Each point is reached from the start by the listed moves, each made once or not at all, plus a little noise. Say if it took an odd or an even number of moves. Then give how often each move was made.
In the rows, 128 means zero.

Moves:
(1): 210, 108, 183
(2): 106, 162, 172
Start: 131, 148, 140
Points:
131, 149, 144 => even (0, 0)
107, 179, 182 => odd (0, 1)
212, 124, 195 => odd (1, 0)

Moves:
(1): 193, 127, 118, 135, 126, 128, 132, 132, 112, 119, 122
(2): 135, 138, 140, 134, 131, 124, 110, 110, 153, 122, 130
(3): 133, 132, 160, 152, 160, 102, 127, 134, 136, 127, 127
(4): 139, 130, 118, 170, 141, 151, 101, 113, 111, 121, 139
(5): 128, 129, 137, 112, 164, 155, 148, 113, 88, 111, 133
(6): 124, 100, 149, 133, 134, 164, 112, 138, 151, 132, 120
(7): 142, 146, 120, 158, 96, 164, 164, 140, 147, 122, 145
(8): 139, 168, 107, 116, 122, 119, 128, 173, 107, 138, 105
Start: 117, 103, 139, 139, 146, 130, 127, 143, 122, 135, 151
Points:
195, 78, 172, 218, 194, 163, 84, 147, 118, 121, 147 => even (1, 0, 1, 1, 0, 1, 0, 0)
212, 113, 185, 240, 202, 224, 123, 126, 120, 90, 171 => odd (1, 1, 1, 1, 1, 1, 1, 0)
131, 89, 163, 189, 169, 187, 65, 121, 155, 125, 157 => odd (0, 1, 0, 1, 0, 1, 0, 0)
202, 157, 161, 146, 210, 118, 130, 169, 80, 110, 128 => odd (1, 1, 1, 0, 1, 0, 0, 1)
218, 135, 154, 249, 159, 162, 120, 131, 140, 107, 174 => odd (1, 1, 1, 1, 0, 0, 1, 0)

Moves:
(1): 168, 111, 149, 114, 113, 107, 124, 120, 119, 148, 116, 98, 108, 120
(2): 125, 132, 136, 122, 132, 118, 128, 116, 130, 143, 128, 127, 148, 145
(3): 136, 144, 148, 146, 98, 125, 127, 74, 129, 108, 141, 110, 108, 123
(4): 125, 136, 118, 129, 126, 113, 122, 137, 122, 120, 119, 120, 100, 147
(5): 123, 133, 127, 141, 167, 147, 118, 122, 122, 124, 121, 120, 120, 123
(6): 151, 140, 127, 140, 118, 172, 146, 168, 101, 114, 138, 156, 108, 145
(7): 118, 111, 111, 110, 138, 100, 145, 107, 96, 114, 124, 105, 115, 109
(8): 118, 132, 166, 127, 100, 135, 145, 141, 138, 153, 113, 141, 138, 109
(9): 138, 143, 144, 131, 127, 152, 144, 112, 162, 122, 123, 105, 134, 158
(10): 130, 107, 130, 119, 123, 137, 119, 127, 130, 132, 113, 139, 117, 137
(11): 119, 130, 129, 129, 145, 121, 141, 130, 148, 142, 149, 146, 130, 132
(12): 130, 146, 121, 131, 146, 125, 133, 122, 143, 104, 125, 138, 130, 135
(13): 120, 105, 154, 176, 129, 134, 135, 130, 136, 128, 129, 127, 159, 118
(14): 128, 132, 148, 88, 151, 126, 116, 150, 126, 110, 135, 125, 129, 153
Start: 119, 117, 115, 115, 138, 115, 114, 122, 105, 119, 147, 124, 124, 118
Points:
155, 85, 213, 112, 98, 107, 152, 128, 71, 111, 146, 111, 54, 133 => even (1, 0, 1, 1, 0, 1, 1, 1, 0, 1, 1, 0, 1, 1)
114, 117, 137, 132, 160, 136, 109, 63, 122, 111, 159, 125, 86, 121 => even (0, 0, 1, 0, 1, 0, 0, 0, 0, 1, 1, 0, 0, 0)
168, 139, 158, 102, 106, 121, 179, 133, 89, 98, 108, 87, 62, 145 => odd (1, 0, 0, 1, 0, 1, 1, 1, 1, 0, 0, 1, 0, 0)
176, 123, 142, 80, 163, 116, 116, 96, 38, 42, 125, 84, 7, 158 => odd (1, 0, 1, 1, 1, 1, 1, 0, 0, 1, 0, 1, 0, 1)
106, 151, 170, 125, 128, 106, 147, 36, 110, 105, 116, 60, 90, 137 => odd (0, 1, 1, 1, 1, 0, 1, 1, 1, 0, 0, 0, 0, 0)

Moves:
(1): 130, 132, 139, 123, 130, 128, 122, 131, 134, 113, 128, 134, 134, 122, 118, 136, 111, 145, 127, 115, 119, 137, 125, 125, 144
(2): 128, 143, 122, 134, 130, 134, 128, 131, 120, 126, 112, 118, 120, 130, 129, 134, 126, 136, 130, 120, 117, 127, 131, 135, 120
(3): 123, 131, 134, 128, 127, 132, 127, 135, 132, 127, 127, 128, 141, 123, 131, 110, 135, 124, 125, 118, 122, 128, 126, 135, 129
(4): 133, 120, 123, 132, 120, 118, 117, 123, 122, 121, 132, 133, 126, 114, 123, 134, 125, 128, 135, 129, 115, 135, 140, 119, 130
(5): 121, 126, 143, 125, 132, 122, 116, 134, 141, 125, 118, 125, 149, 129, 135, 125, 131, 132, 139, 133, 114, 128, 135, 126, 127
(6): 130, 121, 128, 126, 133, 136, 119, 127, 127, 126, 122, 115, 124, 108, 117, 126, 132, 137, 125, 131, 137, 126, 131, 123, 136
(7): 111, 142, 127, 120, 128, 121, 147, 117, 120, 128, 137, 131, 129, 124, 128, 120, 129, 125, 133, 143, 126, 120, 139, 119, 127
(8): 144, 116, 119, 132, 139, 119, 127, 129, 134, 131, 120, 114, 117, 159, 151, 135, 126, 130, 128, 132, 143, 134, 145, 131, 122
(9): 120, 131, 123, 130, 145, 126, 123, 129, 119, 121, 132, 119, 142, 145, 134, 135, 135, 129, 111, 127, 118, 134, 119, 122, 110
(10): 146, 135, 124, 128, 146, 122, 116, 115, 128, 112, 120, 121, 133, 124, 112, 131, 132, 130, 126, 128, 109, 125, 135, 151, 122
(11): 135, 139, 132, 134, 130, 119, 124, 131, 137, 119, 152, 119, 127, 119, 119, 120, 123, 126, 122, 134, 129, 119, 122, 128, 148
(12): 135, 142, 117, 128, 146, 125, 118, 107, 133, 129, 132, 123, 127, 124, 123, 130, 116, 125, 142, 131, 143, 122, 122, 118, 104
(13): 133, 131, 117, 115, 134, 104, 116, 137, 112, 134, 124, 113, 124, 125, 114, 128, 129, 149, 123, 122, 138, 137, 121, 135, 116
(14): 121, 142, 137, 137, 128, 145, 126, 133, 118, 117, 121, 134, 147, 120, 115, 135, 121, 126, 123, 122, 126, 126, 128, 140, 130
(15): 131, 114, 123, 128, 142, 114, 132, 135, 138, 143, 126, 122, 123, 115, 126, 134, 114, 135, 119, 122, 136, 123, 129, 132, 133
(16): 130, 124, 130, 129, 112, 128, 125, 126, 137, 128, 124, 133, 132, 127, 124, 124, 129, 128, 127, 131, 125, 120, 133, 119, 134
(17): 127, 133, 125, 135, 137, 121, 129, 128, 144, 135, 137, 128, 123, 121, 139, 127, 141, 133, 121, 126, 135, 120, 126, 122, 138
(18): 113, 124, 116, 129, 134, 140, 108, 108, 116, 127, 134, 130, 116, 129, 129, 126, 111, 119, 133, 138, 121, 119, 138, 128, 129
(19): 112, 126, 129, 139, 133, 123, 128, 132, 128, 132, 116, 130, 141, 128, 114, 133, 131, 131, 136, 114, 127, 127, 120, 112, 137
(20): 127, 124, 122, 134, 142, 132, 133, 116, 146, 123, 138, 138, 112, 126, 132, 132, 123, 126, 141, 123, 139, 123, 124, 132, 98
(21): 127, 137, 145, 113, 131, 117, 133, 149, 136, 136, 129, 122, 112, 134, 138, 117, 138, 123, 120, 115, 142, 125, 127, 121, 135
(22): 125, 126, 124, 120, 122, 113, 135, 130, 145, 115, 121, 114, 143, 124, 134, 143, 149, 130, 128, 124, 136, 130, 124, 116, 136
(23): 121, 121, 137, 124, 135, 129, 128, 115, 109, 110, 110, 128, 134, 130, 140, 123, 127, 127, 124, 144, 124, 131, 133, 139, 116
(24): 135, 134, 115, 125, 142, 131, 121, 143, 124, 132, 104, 127, 130, 130, 116, 123, 118, 121, 130, 144, 143, 130, 129, 133, 121
Start: 142, 142, 129, 121, 145, 127, 128, 127, 119, 148, 125, 124, 129, 134, 132, 138, 146, 114, 104, 107, 136, 135, 109, 126, 149
Points:
152, 132, 77, 125, 249, 78, 30, 97, 89, 124, 29, 55, 145, 133, 98, 156, 108, 150, 112, 135, 124, 132, 151, 131, 86 => odd (0, 1, 0, 1, 1, 1, 0, 1, 1, 1, 0, 1, 1, 0, 1, 1, 0, 1, 1, 0, 0, 0, 1, 1)
130, 158, 127, 118, 221, 83, 109, 149, 179, 127, 90, 98, 163, 146, 133, 153, 193, 118, 102, 90, 150, 125, 97, 111, 122 => odd (0, 0, 0, 0, 1, 0, 0, 0, 1, 1, 0, 0, 0, 0, 0, 0, 1, 0, 1, 1, 1, 1, 0, 1)
150, 189, 109, 138, 202, 103, 116, 116, 180, 143, 120, 100, 127, 141, 152, 113, 139, 111, 136, 135, 164, 99, 136, 114, 109 => odd (0, 1, 1, 0, 1, 0, 1, 1, 0, 0, 1, 1, 0, 0, 0, 1, 1, 0, 0, 1, 0, 0, 0, 1)
102, 145, 131, 117, 197, 112, 96, 148, 179, 148, 91, 99, 141, 108, 136, 121, 176, 111, 122, 94, 170, 112, 109, 94, 155 => even (0, 0, 1, 0, 1, 1, 0, 0, 0, 0, 0, 0, 0, 0, 0, 0, 1, 1, 1, 1, 1, 1, 0, 1)
146, 153, 110, 103, 202, 108, 65, 121, 94, 81, 54, 82, 187, 158, 116, 150, 134, 139, 72, 118, 124, 149, 130, 165, 122 => even (1, 0, 1, 0, 0, 0, 0, 1, 1, 1, 0, 0, 1, 1, 0, 1, 0, 1, 0, 0, 0, 1, 1, 1)

Moves:
(1): 141, 133, 130, 112, 124, 128, 118, 129, 119, 137, 129, 119, 109, 135, 110, 106, 133, 116, 107, 131, 139, 134, 130, 138
(2): 131, 136, 133, 134, 127, 123, 153, 125, 118, 142, 140, 136, 130, 113, 119, 123, 115, 127, 132, 126, 123, 139, 147, 140
(3): 145, 123, 150, 134, 119, 116, 133, 131, 132, 121, 141, 132, 125, 134, 132, 106, 133, 138, 143, 133, 124, 138, 130, 126
(4): 126, 115, 125, 139, 123, 117, 133, 127, 117, 126, 135, 102, 137, 145, 128, 129, 111, 126, 131, 154, 122, 129, 122, 138
(5): 109, 117, 126, 139, 148, 142, 122, 126, 128, 122, 141, 129, 132, 133, 121, 119, 132, 133, 130, 112, 125, 155, 133, 133
(6): 130, 138, 134, 117, 151, 169, 111, 161, 124, 133, 147, 133, 128, 118, 131, 122, 132, 120, 146, 142, 156, 116, 125, 127
(7): 119, 122, 137, 115, 133, 138, 143, 129, 125, 122, 106, 115, 128, 134, 120, 117, 120, 126, 129, 133, 127, 129, 139, 124
(8): 128, 145, 108, 129, 122, 109, 142, 130, 105, 125, 114, 109, 123, 148, 107, 141, 165, 119, 143, 119, 131, 115, 116, 113
(9): 128, 145, 139, 116, 121, 135, 120, 150, 124, 133, 129, 118, 124, 124, 147, 132, 145, 122, 117, 116, 131, 136, 140, 131
(10): 121, 109, 138, 127, 124, 134, 133, 141, 125, 129, 133, 135, 139, 140, 112, 139, 132, 157, 113, 139, 140, 127, 104, 121
(11): 113, 126, 114, 130, 124, 119, 117, 126, 133, 121, 139, 124, 127, 141, 139, 117, 124, 148, 123, 101, 142, 104, 142, 119
(12): 132, 116, 134, 140, 119, 117, 139, 140, 139, 144, 139, 123, 106, 113, 132, 137, 118, 125, 125, 104, 135, 122, 119, 130
(13): 124, 154, 105, 123, 134, 145, 148, 108, 154, 129, 147, 142, 132, 153, 145, 139, 135, 135, 108, 127, 118, 122, 112, 113
(14): 139, 123, 141, 128, 148, 133, 142, 109, 91, 111, 128, 113, 119, 133, 132, 150, 110, 130, 111, 104, 105, 122, 123, 124
(15): 115, 115, 117, 107, 135, 110, 136, 125, 125, 142, 137, 123, 153, 123, 148, 120, 146, 120, 135, 138, 116, 125, 106, 131
(16): 122, 138, 140, 118, 134, 139, 111, 122, 139, 120, 145, 107, 134, 108, 116, 160, 128, 130, 125, 129, 130, 151, 127, 117
(17): 127, 135, 136, 116, 126, 126, 137, 107, 124, 134, 129, 154, 121, 138, 130, 147, 146, 135, 141, 135, 139, 129, 133, 163
(18): 127, 134, 118, 122, 140, 121, 140, 137, 122, 102, 121, 124, 134, 117, 142, 120, 136, 137, 118, 135, 144, 138, 117, 120
(19): 159, 117, 110, 120, 135, 145, 125, 129, 126, 128, 128, 117, 126, 146, 121, 137, 132, 147, 133, 132, 114, 146, 135, 122
(20): 132, 119, 111, 116, 126, 124, 124, 143, 118, 117, 133, 142, 100, 144, 132, 131, 121, 112, 133, 139, 123, 149, 133, 113
(21): 137, 131, 129, 129, 131, 107, 127, 129, 130, 126, 127, 131, 159, 148, 139, 128, 130, 114, 129, 132, 143, 133, 126, 129
(22): 134, 121, 108, 118, 98, 155, 130, 114, 134, 102, 141, 141, 130, 125, 124, 127, 126, 119, 125, 123, 114, 134, 123, 140
(23): 142, 117, 120, 128, 138, 125, 136, 135, 121, 115, 132, 127, 120, 121, 120, 142, 146, 131, 106, 133, 125, 114, 152, 124
(24): 133, 146, 128, 109, 149, 112, 148, 148, 139, 113, 136, 132, 138, 124, 115, 139, 128, 144, 133, 116, 94, 120, 122, 161
Start: 115, 143, 135, 117, 143, 173, 111, 119, 121, 133, 125, 127, 112, 125, 127, 108, 107, 140, 149, 147, 146, 124, 133, 137
Points:
126, 123, 155, 69, 150, 207, 105, 163, 98, 120, 181, 92, 79, 167, 91, 87, 116, 187, 126, 131, 157, 225, 184, 114 => odd (1, 1, 1, 0, 1, 0, 1, 0, 1, 1, 1, 0, 0, 0, 0, 1, 0, 0, 1, 1, 0, 0, 0, 0)
138, 132, 132, 59, 173, 223, 84, 194, 87, 104, 184, 145, 68, 188, 139, 74, 166, 195, 146, 154, 215, 185, 148, 140 => odd (1, 0, 1, 0, 1, 1, 0, 0, 1, 1, 1, 0, 0, 0, 0, 0, 1, 1, 1, 1, 0, 0, 0, 0)
133, 198, 134, 69, 186, 159, 170, 151, 149, 102, 190, 119, 119, 169, 117, 162, 174, 168, 163, 116, 174, 81, 141, 147 => even (0, 0, 1, 0, 0, 1, 1, 1, 0, 0, 1, 1, 1, 0, 0, 1, 1, 0, 0, 0, 1, 0, 1, 1)
100, 127, 141, 45, 91, 207, 106, 141, 119, 111, 167, 124, 51, 146, 110, 138, 121, 151, 107, 116, 187, 160, 144, 153 => even (1, 0, 0, 0, 0, 0, 1, 0, 1, 1, 1, 1, 0, 0, 0, 1, 1, 0, 0, 1, 0, 1, 0, 0)
155, 145, 108, 55, 140, 130, 186, 139, 58, 64, 146, 141, 84, 180, 95, 161, 145, 140, 118, 117, 146, 137, 72, 180 => odd (1, 0, 0, 0, 0, 0, 0, 1, 0, 1, 0, 1, 0, 1, 0, 0, 1, 1, 0, 1, 1, 1, 0, 1)
124, 171, 154, 72, 161, 121, 139, 193, 121, 80, 188, 127, 141, 135, 143, 121, 119, 189, 136, 135, 160, 177, 140, 134 => even (0, 1, 1, 0, 0, 0, 0, 0, 1, 1, 1, 0, 0, 0, 0, 1, 0, 1, 0, 1, 1, 0, 0, 1)
152, 163, 116, 42, 191, 134, 143, 213, 93, 93, 191, 89, 75, 101, 105, 121, 186, 122, 157, 160, 156, 135, 101, 127 => odd (1, 0, 1, 0, 0, 1, 0, 1, 0, 0, 0, 1, 0, 0, 1, 1, 0, 1, 0, 1, 0, 0, 1, 1)
162, 109, 118, 94, 110, 143, 136, 135, 124, 119, 222, 68, 146, 129, 155, 128, 127, 153, 137, 130, 130, 160, 166, 150 => even (0, 1, 1, 1, 0, 0, 0, 0, 1, 0, 1, 1, 0, 0, 1, 1, 0, 0, 1, 0, 1, 1, 1, 0)
78, 146, 64, 34, 197, 226, 130, 192, 131, 44, 249, 115, 150, 148, 157, 149, 156, 181, 102, 158, 134, 151, 98, 132 => even (0, 0, 0, 1, 1, 1, 0, 0, 1, 1, 1, 0, 1, 0, 1, 1, 0, 1, 0, 1, 0, 1, 1, 1)
146, 117, 147, 47, 215, 202, 186, 136, 71, 116, 226, 98, 119, 194, 132, 133, 114, 162, 136, 187, 166, 224, 91, 140 => even (1, 1, 1, 1, 1, 1, 1, 0, 0, 1, 0, 1, 1, 1, 1, 1, 1, 1, 1, 1, 1, 0, 0, 0)
184, 160, 102, 58, 174, 154, 157, 164, 132, 85, 169, 151, 121, 211, 123, 100, 134, 187, 114, 181, 134, 178, 90, 129 => odd (1, 0, 1, 0, 0, 0, 0, 0, 0, 1, 0, 0, 1, 0, 0, 0, 0, 1, 1, 1, 1, 0, 0, 1)
